Every row gives one point. Each copy is the shape, with its points in the same order, stretched, turned, moved and blurred by noise. Some copies are also mirrored. Which?

Shape (8 x 2):
[[-14 -22]
 [ -9 -14]
 [ 14  20]
 [ 10 -35]
 [ 34  20]
 [-18   0]
 [-35   6]
 [-42  11]]
Copy 1 (8 x 2):
[[-15 -24]
 [-13 -12]
 [ -3  37]
 [ 15 -27]
 [ 20  49]
 [-31   0]
 [-50  -2]
 [-60   0]]
Copy 1 is: only turned
Copy 2:
[[ 10 -26]
 [  7 -14]
 [  1  32]
 [ 34 -35]
 [ 16  39]
 [ -8  -1]
 [-25   2]
 [-31   6]]
Copy 2 is: only turned

Shape:
[[  5  -3 -13]
 [ 14 -21  10]
 [ -6  -7  23]
 [ -9  -2  -7]
 [ 10  -4  57]
 [ 28   3 -11]
 [ -5 -30  -7]]
Copy 1:
[[ -8 -10  -8]
 [-20  -6  26]
 [  6  16  25]
 [  2   5  -9]
 [ 17   2  60]
 [-14 -36  -5]
 [-28  14   9]]
Copy 1 is: only turned
Copy 2:
[[ -5  12  14]
 [-17  -1  29]
 [ -6 -14  -2]
 [ -5   8  -7]
 [ -7 -51  13]
 [  6  -2  42]
 [-29  24   9]]
Copy 2 is: mirrored

Shape (9 x 3):
[[ -2  -5 -16]
 [-11  44  10]
 [ 17   0 -10]
 [ -7  -9  -8]
 [-11  -4   3]
 [-15   1  15]
 [ 10  -4 -10]
 [  1   6  -5]
 [ -1 -11  25]]
Copy 1 (9 x 3):
[[  3  22   0]
 [-60 -25  -7]
 [  2  12  21]
 [  8  14  -9]
 [  3  -1 -16]
 [ -2 -16 -25]
 [  5  13  11]
 [ -9   5   2]
 [ 19 -25 -17]]
Copy 1 is: only turned
Copy 2:
[[  7  12  -2]
 [  9  -6  56]
 [ 18  -3  -3]
 [ -6  10  -2]
 [-11   2   8]
 [-20  -4  18]
 [ 13   2  -8]
 [  8   2   9]
 [-24 -17   3]]
Copy 2 is: only turned
Copy 3 (9 x 3):
[[-14   5  -5]
 [ 17  11  41]
 [  5   6 -10]
 [-14   0  -5]
 [ -8  -9   3]
 [ -2 -15   7]
 [ -2   4 -10]
 [  0   5   3]
 [  6 -29 -14]]
Copy 3 is: only turned
Copy 4:
[[  0  16 -10]
 [ 33 -15 -43]
 [ 22   8  -3]
 [ -8  15  -7]
 [ -8  -1  -3]
 [ -5 -10  -3]
 [ 11   8  -3]
 [ 12   4 -14]
 [ -4 -20  20]]
Copy 4 is: mirrored

Shape (9 x 4):
[[ 10  -8 -54  20]
 [ -8  10 -39  12]
 [-18   5  12  -4]
 [-10  -6 -21   3]
 [ 42  10  14 -16]
 [-28 -43   9 -12]
 [ 12  16  12 -28]
 [-23 -44 -27  21]
 [ 25  -3  17   5]]
Copy 1:
[[-49 -44 -18 -14]
 [-42  -8 -17   5]
 [  3  28  12  27]
 [-22 -10   9  14]
 [  9   9 -12 -45]
 [  7 -19  54  41]
 [ -7  38   5 -21]
 [-17 -53  27  40]
 [ 24  -4  -2 -14]]
Copy 1 is: only turned
Copy 2:
[[  4  31 -60  -2]
 [ 13  -4 -40  15]
 [ 22 -11  22  15]
 [ 12   5 -19  11]
 [-38 -12  11 -45]
 [ 16  35  10  35]
 [-24 -27  10 -10]
 [ 34  60 -21  27]
 [ -6   4  26 -37]]
Copy 2 is: mirrored
Copy 3, 9 rows:
[[ 34 -10 -42  10]
 [  5   7 -42   0]
 [-42  11  -6  -5]
 [-14  -9 -32  -2]
 [  2  -3  39 -33]
 [-57 -41 -16   7]
 [-25  -5  14 -39]
 [-16 -31 -44  32]
 [ -7   5  27  -7]]
Copy 3 is: only turned
Copy 4, 9 rows:
[[-13  44 -40   0]
 [  2  27 -31  14]
 [  9 -15   4   5]
 [ -6   7 -18  -4]
 [ -4  29  27  -1]
 [-13 -46  -4 -46]
 [ -8   8  28   7]
 [ -6 -11 -36 -40]
 [  6  17  13 -16]]
Copy 4 is: only turned

Shape (9 x 6):
[[-24   3   3  -5 -34   0]
 [-12  20  -5  19  15  11]
 [ 13  14 -16  -3 -30   7]
 [-23  16   6  -9  13  16]
 [-18   9 -27  -2  -3  -3]
 [  1  10   2   4  37  -9]
 [ 22 -60  -6  -8 -28  -1]
 [-23 -32  -7  32  10   2]
 [ 17  12 -29  -1  14  16]]
Copy 1, 9 rows:
[[-21   1   5  11 -30 -18]
 [ -8  22 -12   7  18 -14]
 [ -5  -5  -4 -16 -17  -6]
 [-18  10  17  11  12 -14]
 [-14  -6 -12  -2   4 -31]
 [  5  -2  -2  17  32  -5]
 [-29 -48  -8   9 -19  30]
 [-29   2 -40  35  18 -12]
 [ -8  -9  -7 -18  23  -3]]
Copy 1 is: only turned
Copy 2:
[[-19 -20 -13   1   1  -6]
 [-10  21   9  30  -4  -6]
 [ -4   7 -23  -7  24   5]
 [-26   7  24  18  -5 -22]
 [ -4  11 -14   7   0 -25]
 [ 11  16  19   3 -15  -9]
 [ 40 -43 -19 -27  30  11]
 [ 18 -13   1  32  -7  -8]
 [  7  31  -2   7  22 -12]]
Copy 2 is: only turned
Copy 3:
[[ -3  10  -4 -15 -11  -2]
 [ 43   1   4   5  -6   7]
 [  5  -3 -22 -13   7 -27]
 [ 30   8  -5  -8   7  23]
 [ 23  32 -18  -3  -5 -10]
 [ 39  23  14  14  14   6]
 [-35  -3 -25  26  23 -23]
 [ 15   7   5  40 -20   8]
 [ 38   2 -24   4  21 -16]]
Copy 3 is: only turned
Copy 4, 9 rows:
[[-19  25  14 -11  16  10]
 [  7  -1  -5  23 -10  26]
 [  7  34  11 -10   0   4]
 [  6  -2   8  -1   8  35]
 [ -2  15 -14 -12   3  27]
 [ 18 -23 -15   5 -20   7]
 [ 30  10  -8  -5  20 -52]
 [ 11  -8 -35  32  10 -10]
 [ 35   9  -8   1 -15  13]]
Copy 4 is: mirrored

Shape:
[[-22   9  30  -8  37  -9 -12   8]
 [ -8 -14   4   2  -1 -14 -19 -28]
 [-11  11   0  11  22 -29   3  18]
 [ -7 -19  18   0  36  -4  33   1]
 [ -3  34  -6  -1  15 -22  23  22]
 [  9   8 -31 -44  34  10 -13   9]
 [ 11 -30  19  -1   3 -14   3  12]
 [  4 -16  12 -29 -20  27   6   5]
 [ -7 -28  -5 -35 -21   2  -1  37]
 [-14 -36 -16  13  -8 -16 -19  -8]
 [ -4  10  11  21   9   7   8   7]
 [-11  23 -17  16 -18 -16   2  -2]]
Copy 1:
[[ 29  16   2  41  -5  55  -9  10]
 [ 29  15  12   8   4   4  17 -28]
 [  2  -7 -17   8  18  37 -10  -7]
 [  5 -30  -6  54   3  23 -18  -6]
 [-17 -20 -12   7  19  27 -11  20]
 [ 40 -50  -6  -3 -24  31  22  20]
 [ 15  -9 -45  23   7   1  17 -19]
 [ 22  -4 -25  24 -16 -32  12  18]
 [ 35 -22 -60  -4   6 -28   5  14]
 [ 30  -1 -14 -14  11  -8   1 -46]
 [-10  10  -8  20  -8  16 -14  -7]
 [-12  11   2 -18  19  -5  -6  -5]]
Copy 1 is: only turned
Copy 2:
[[-18   8  -6 -33   7 -42  15 -10]
 [-21   0   9 -18  22  12  -4 -36]
 [-15  19 -12   5  -4 -22  18  19]
 [-15 -11   9 -38 -26 -13  25  24]
 [  8  30 -26  11  -5 -24  13  42]
 [ -1  -4   1 -19  25 -47 -47  16]
 [ -2 -27   2  -8  -4 -10   8  -8]
 [ 31 -22  18 -20   7 -19 -18 -11]
 [ 22 -18  10   1 -14 -46 -32 -11]
 [-24  -5  25  -3  -1   6  -2 -28]
 [  0   8  11  -8   3  -8  36  24]
 [  5  32  -8  17   8   5  11  14]]
Copy 2 is: only turned
Copy 3 (12 x 8):
[[-39  -3 -14 -11   0 -22  -2 -48]
 [  7 -24  16  -6 -12 -19   2  -4]
 [-22  -9 -28  27 -10 -12  21 -28]
 [ -3   1 -25  -1  44 -32  27 -36]
 [-28  19 -21  26  -6   7  33 -18]
 [-22  11 -24 -22 -16 -57  27  18]
 [ 26  12  -5  16  10 -28 -10 -28]
 [ 31  32   2 -38  11  -4 -18 -10]
 [ 49  25 -14 -21 -17 -25  -9 -29]
 [ 36 -41  -7   3 -12 -27   3  -7]
 [-12   5 -27  -1  18  16  -6 -13]
 [ -5  -7  -6  14 -19  29  21   2]]
Copy 3 is: mirrored
Copy 4:
[[ 16  20   8   6  33 -19   4  -2]
 [-13  14 -10   7  -8   8  -5  -3]
 [ 16   2   7  -3  16  -8   3  21]
 [-13  15  21   7   5 -27  25  14]
 [ 15   2  19  -8   9   9  29  13]
 [ 24  45  16  49   3  11  23  -7]
 [  2  -9   7   3 -14 -33  -7   5]
 [  6  -9  22  24 -15  -5   4 -37]
 [ 24   1  34  29 -16  -4 -18 -14]
 [ -8   5   1  17  -8   0 -27  17]
 [  5 -16   0   9  23  -8   9   5]
 [  5 -15   3  -5   3  19  -1   8]]
Copy 4 is: mirrored

Shape:
[[ -6  10 -20  35  13  10 -20   4   9]
 [ -7   1   4   6  25   7  11  -6  -3]
 [ 24 -13 -15  -2 -35 -13  30  17  25]
 [  2   4  -8   8   9  15 -19  -3  -2]
 [ 22 -16  26 -17 -23 -46  27  -3  10]
 [ -7  16  -1  25  13   5   0 -13 -29]
 [-32   7   7   8 -11   5  -9  -6  23]
 [ 23  -6  -1   7 -34 -24  -5   0   7]
 [ 12   4  -5 -13  -7 -19  -6  19  -8]
 [ -4  -7 -18  11  21   8  -8 -31   0]
 [ -5  42 -23  -4  -4  -3  -9  -6  -3]
 [-22   8 -16   9 -42  10  -3 -17   2]
 [ 20 -11  10 -16 -19  -7  11  13  17]
 [-31  13 -23   4   5 -14  -8  -3 -11]
 [-18 -16  -3  18   0  14 -24  -9 -25]]
Copy 1 (15 x 9):
[[ 30  21  20  10  33   3  -3  -1 -11]
 [ 23  -4   5  -5  29   8  18 -14   7]
 [-18  17 -53  29   1  -1 -32 -24  16]
 [ 10   0  20   0   4  -1   4   1  -8]
 [-36  -9 -60  -1   6  -3 -28  12  35]
 [ 19  -8  22   1  30  15 -15   0   8]
 [ 37  10 -11 -17   8  15   5   8  -7]
 [-28  15 -25  12  -3  -2 -43  15  19]
 [-10 -15 -21  20   6 -14 -27  11   1]
 [ 22   3  27 -17  -3  -9   9 -11   4]
 [  8  -4   4 -12   7 -15 -36  -5 -22]
 [ 25   7  -4  -9 -24  21 -40   1   1]
 [-23  -6 -39  10  -2   1 -10  -5   3]
 [ 40  -1   3   5  15  -9 -24   8  -3]
 [ 30  -5  25   7 -11  19  -5  20  11]]
Copy 1 is: only turned
Copy 2, 15 rows:
[[-13  18  20  11  28  14 -17 -19  24]
 [ 24   5   1  18  -8   6   8   2  16]
 [-12 -11  -2 -33   1 -23  15 -39 -37]
 [-15  11   5  11   2  10  -7  -2  10]
 [ -2 -45 -28 -10 -23   0  43 -27 -41]
 [  4  -8  -1  -2   3  13   2   5  45]
 [ -2 -15  21  35 -20  -4 -13 -27  -1]
 [-43 -27 -11 -16  -3  -3  18 -32 -23]
 [-15  -9 -19 -22   5  19  -5  -3 -15]
 [ -2   8  23  17  -1  10  24  12  22]
 [-13   6  17 -31 -10  33 -11  -2  21]
 [-33 -29  23 -10 -22 -21 -11 -19  10]
 [-10  -4 -20  -6 -17 -10  17 -22 -35]
 [ -2 -23  16  -9   0  27 -18  10  23]
 [-22 -18   1  25   1  -7 -11  10  26]]
Copy 2 is: mirrored

Shape, 15 rows:
[[ 12 -14   7 -13  -8  -2  -1  -2  17  31   7]
 [ -8  -4   0  10  10  -4  14   6  20  -8 -12]
 [-17   4 -13  -1  -6  -5 -12   7   3  -8  14]
 [ -8  -6 -12 -25  16 -11  -4  -7  -1   5   8]
 [ 14  12 -16 -16  10   4   5   7  16   3  10]
 [-15 -12   3 -25  11  12  -8 -16   5  -3  11]
 [  1   5   5  10   7  -7  -9  -9  26  13  -2]
 [ 55   4 -14  10 -27 -26  -3 -10   2  -9   8]
 [-10  -4 -55   7  -2  -3  -6   6   1  -9   0]
 [-17  -2   7 -18   8   6  -6  -5  -4  21   6]
 [-15  -2 -19   8  14   9  -3  -3  -1  -9   9]
 [-16  15 -17   5   6   3  11  -2  -1   0  15]
 [  0 -10   3   8  11  -5  -5   6   1   0  16]
 [-16   6   1   9   9   8  -6   4  -2  -8  -6]
 [-12  -3  -5   9  12   1 -11   8  -2   0  -3]]
Copy 1, 15 rows:
[[-18 -21 -16 -18 -27   3 -12  12 -12  15  -5]
 [ -5   7  12  16  -7 -10   2 -12  13 -20  11]
 [ 20  15  -7  10  -9  -7   4  -1   4  -9  15]
 [  5 -15 -11   6 -14 -10 -10  21  17   4  14]
 [  4 -11  12  -8 -30   0  -5  -9  -1  13  30]
 [ 17 -19  -5   2  -7  12 -15  18  10 -12   2]
 [-10   9   3   1 -12  -9 -24 -13 -10   3   8]
 [ 16  -6   1   4 -60  -8   1 -32 -17  50  -6]
 [ 12  24  -5  14 -14   7  22 -10  31  13  23]
 [  1 -18 -11 -13   7  -5 -12  20   8  -6   2]
 [ 17   1   2  14   6   3   3 -10  18  -5  17]
 [ 21  -3  -4   3  -1  -5   4 -23  22  -7  19]
 [  4 -12  -7  17  -2  -9  -1   5  -6   0  10]
 [ 12   7  13   6  15  -9   2  -5   7 -16   8]
 [  2   5   5   9  13  -9   3   6   5  -5  10]]
Copy 1 is: only turned
Copy 2:
[[-11 -11   7  14   0  17  19   2  26  24  -1]
 [-20  20  -7  -3   5 -14 -12   7   9   7  -7]
 [  9   1   1  11  -9 -18  -2 -13 -13   2   7]
 [ 16  -6  -2  21   9   1  -1   1  -6  17 -25]
 [  7 -16   1   1  23 -10   1  11   0  19   6]
 [  9  -4   8   6   0  10 -10   0 -16  24 -15]
 [-12  -1  14   3 -10 -18  -5  13  26  17  -6]
 [ -5 -37   6  17   8   0 -15 -11  42 -21  14]
 [ 16  -7 -36   2  -5 -32 -12 -21  -2  15  -1]
 [ 13  -2   9   3  -4   7  13   1  -1  19 -18]
 [ 20   6 -14  -9  -8 -16 -17   0  -6  10  -2]
 [ 26  13   2  -7   5 -15 -10 -10   1  13   3]
 [  7   6  -5   9 -10   3   0  13   6  -3   6]
 [  1   6   1 -14  -9 -12  -8   3  -4  -4  -6]
 [  3   5 -11  -5 -14 -13   0   6   1  -1  -6]]
Copy 2 is: only turned

Shape, 18 rows:
[[ -5  -9  -4   1 -10  21  -6 -21  -8 -12 -12  -1]
 [ 12  -9   7   6 -47  11  -5   5  -1  -4  -7   7]
 [-17   4   6 -16   8  -9 -13  -8  10  -2   6 -13]
 [ -5  15 -15 -11   5  -8 -13  21  15 -18  -9  -6]
 [  9 -11  22   2 -14  -6 -25  -4 -11   6  -8  -1]
 [  8  32  -4  20  60  33 -10  25  -6  15  28  23]
 [  3   9  11   2  24 -15   7  -3   3 -14  -5  14]
 [ -5 -17 -15   2  13   4   3  16  14   0  11  10]
 [ -3 -12  -3  13   5  -1   4  23  -4 -19  -7 -28]
 [  8  29   4   4  30  25 -11   6 -25  18  41  17]
 [ -5   4   9   5 -22   1 -11 -11  -8  27 -22   5]
 [  7  -9   3 -27  -3   5   7  12 -10   1 -20  -4]
 [ 11 -12 -18   5 -18 -10 -11  -7 -15  11 -14  -5]
 [  7   0   4   4 -26   7   6  -9   9   8 -23 -19]
 [ 10  21  -2  12  22  19  14  15  -8  18  39   8]
 [-15  -3   8  -5   4 -10  -3   0   7   1  -6  -1]
 [ 27 -17   3  -3 -10   8 -11  -5  15   5 -11 -12]
 [ 23  -7 -10  -3 -25 -12  -1 -11  -1  -9 -15 -10]]
Copy 1, 18 rows:
[[ -3 -14 -23  -4 -19 -13  -8 -13  -5   8  15  -2]
 [ -8 -16   6  28  -1   5 -17 -34 -33  20  14 -14]
 [ -6  -1 -16   4 -19   6   2   8   6   5 -25  -4]
 [-18   2 -23  -8 -15  28  16 -14 -13   5 -27 -20]
 [  1  -2 -12  16  -1  11 -34  -7 -30  15  -4  10]
 [ 36  60  12 -39   4 -15  27   0  10   6  30  50]
 [-22   9 -14 -24 -11  12 -13  25 -13  19   2  13]
 [ -2   6   3 -15  -5  22   0 -10   9   2  13   8]
 [  8  -9 -16 -13  -8  43 -15 -13 -22  24   1 -21]
 [ 39  45  23 -11   3 -33  19  10   2  -9  22  35]
 [  0 -13 -16  25  17  -9  -9  -6 -15  23   2  17]
 [-16  -4 -20 -14  12   0 -29   0 -11   6  -8 -22]
 [ -2 -28 -10   8   6  11 -13  -8 -26  -2  -7   6]
 [ -8 -30  -8  11   1  -6 -10 -15 -16  30 -11  -9]
 [ 32  28  36 -12   8 -18  20   7   3   5  23  23]
 [-11  -2 -18   2  -5  17  -8   7  -2  17  -7   1]
 [ -9 -14  -2  -6  -9  -2 -28 -21 -13  12 -14   4]
 [-20 -33  -6   3 -11   6 -18  -7 -32   4 -18 -13]]
Copy 1 is: mirrored
Copy 2 (18 x 12):
[[ -6 -14  16  21 -26   9 -17  -2 -14   2  13  -7]
 [-30 -22  -2   6   2  14 -12  44  -8  13  38 -21]
 [ 11   1  15   2  -8  18   9  -1   1   8  -4  41]
 [ -7 -17 -10  16   5  23   9 -19  41  -6  11  32]
 [  3 -23  12  -4  -4   5  -7  33 -27  -3  31  17]
 [ 31  35 -41  20 -20 -59  15 -54  -4  -1  15  21]
 [ 39  -3  17  -5  -4 -15  -8  -7  22  -8   8  18]
 [-12  -9 -14 -13 -19  -8  18  -7  26  14   1   3]
 [-27 -38  10  19  15 -11  13   3  21   8  11   9]
 [ 35  37 -31  19 -14 -36  27 -22 -34   4  20   8]
 [  2 -24  -7   7   4  13 -33  18 -34  -6   4   6]
 [  9 -42   5  -2  10   6   1  -7  -9  15  32 -11]
 [-14 -40  -9  -4   7  15  -5   9 -21 -30   3  -8]
 [-32 -25  14   7  16   6 -26   8 -11  -1  14  -1]
 [  3  29 -25   8   6 -46  28 -17 -10   9  12  -4]
 [ 11 -16  13  -4  -6   8  -3   6  10  11  -1  25]
 [-29 -16   2 -20  -7  -4 -10   3 -13  -8  35   9]
 [-21 -29  12  -6  16  18  -9  13  -3 -28  20  -6]]
Copy 2 is: only turned
Copy 3:
[[ -4   4  -1   0  -9  19 -11  -4  -2  -4  20   9]
 [ -8  14  20 -14 -27   8  -1  19  -5  20  23  -5]
 [-11  16   3  21  13   0  -1  -2  -7 -14  -3   7]
 [-23  18   5  -2 -17 -16   1  -2   0 -33   1  10]
 [ -6   9   0   8  -2  -7  -2  18  -8  21  10  18]
 [ -8 -21 -41  23  15 -45  -3 -24  42 -16   1  -9]
 [-10 -19  -9  26 -10 -13   8   5  11 -15 -11  19]
 [-15   4  -2  -1   2   0  24 -23   9 -16   8   1]
 [-15  10 -18   4 -17   2  11  -2 -28 -20   3  -6]
 [-10 -22 -27  25  30 -35  -8  -2  31   1  15 -12]
 [ -6  18   4  -8  -2  17 -12  24   5  14  -5   7]
 [-39  -3   5  -7 -11   3  -4  -1 -11  -1  -7   7]
 [ -5   6   1 -22   2   5   8  19  -6  -7  13  16]
 [  3  13  12 -12 -19  16  -9  17 -19   0 -10  -7]
 [ -6 -20 -19  16  20 -23   9  -2  17  -7   3 -29]
 [-16  12   0  14   1   7   6   1  -2  -7  -8  10]
 [  4   4  14  -9 -12  -9   0  -2 -16   7   2   8]
 [  0  -3  16 -15 -14  -1   5  21 -18  -9  10  14]]
Copy 3 is: only turned
Copy 4, 18 rows:
[[  6  14  12  13  -5  -3 -10   1   1  23  22   4]
 [  8   2   5  31 -18  -8  26  -4   2  20  -7  -7]
 [-16  -5  -3 -23   8   5   2  20  16  -8  20   4]
 [-31  -6  16 -12   9  12  -2 -11  17  -1  -3 -15]
 [ 21   9 -14 -11 -18   3  19   4  34   0   9  -2]
 [  7   0  41 -43  15  14 -14   0  32  11 -23  41]
 [ -8  24   6 -18   2  -1  -9  -5  10 -20  -7   1]
 [-23 -13  -5   2   5  12 -14   4  -3   1 -14  12]
 [-20  16  -3  19  19  33   2  -7  14   2   1   1]
 [ 33  -9  46 -33   2   8  -2  11  28  -5   1  38]
 [ 25   4  -7  -5  -5  -7  22  26  12  17  -9 -30]
 [  4   5   5 -10 -16  32   9  -6   4   9   0 -12]
 [ 24  -5  -6   7   5   4   5  -4   6   5   3 -30]
 [  1   8 -11  10  10   0  26  10  -3  30  -2 -22]
 [ 13 -12  32 -11  20  11   7  11   3  -1 -15  32]
 [-13   5  -9  -9   3   5   1  20  11  -8  -1  -7]
 [ -1  -3 -20 -10  -4   4  19 -14  10  28   5   5]
 [  8   3  -4  11   4  -2  12 -19  -1   3   8 -24]]
Copy 4 is: mirrored
